Each row is a point. Examples show where two turns around zero, p and q, send a point. Write where each new point lands after one turn and then the other. Backwards means that the second turn is done in reverse. Each puzzle has new turns, and all numbers are rounded.

Turn p:
[ 27 -18  13] -> [-28 -20   6]
[-4 19 29] -> [ 18 -13  27]
[-28  -7 -24] -> [  6  34 -14]
[  5   6 -18] -> [  4  -1 -19]
Turn q:
[-23 -23  17] -> [ 19 -15  27]
[ 6 -4  8] -> [9 6 0]
[-9 20 -5] -> [-22   3   5]
[ -1  -8 -31] -> [ -8 -24 -19]
[-20  14  19] -> [-9  9 28]
[48  1 -9] -> [ 10  21 -43]
Where do these land?
q, then p: [-12 -31   3] -> [-30 -14   4]
p, then q: [ 8 14 47] -> [43 15 19]
p, then q: [ -5  -3 -14] -> [-13  -2  -7]
q, then p: [ -1  26 -19] -> [15 29  0]
q, then p: [  9  -6 -18] -> [ -8  10 -17]

Turn p:
[ 19  23 -48 -31] -> [-15  42  27 -38]
[-17 -26  31   1] -> [ 24 -33  -4  16]
[ 0 31 12 -3] -> [  1   9 -28 -16]
[  6 -31  29  16] -> [ -2 -41  -1  20]
[-23 -19   8  15] -> [16 -9  0 29]
[ 15  21 -33   2] -> [-24  32   7 -10]
Turn q:
[ 25  23 -19  28] -> [-11   5 -40 -23]
[  5 -31  -5 -16] -> [32  8 13  5]
[-4 -7 25 -4] -> [ -1 -13  23  -5]
[  9   5 -24  44] -> [-14  30 -27 -28]
[-36 -25  13 -43] -> [14 -3 45 42]
[ 1 36  9 -8] -> [-21 -27 -14   9]
Where do these land?
p, then q: [13 25 23 10] -> [  8  24 -11  25]
p, then q: [-36 -12  -1   9] -> [ -2  -1 -18 -34]
p, then q: [-21   5  38 -30] -> [ 49  -4 -20  -3]
p, then q: [ 10  10 -34  -8] -> [-24 -25   5  14]
q, then p: [ 34 -28 -26  19] -> [-23  18   9 -45]
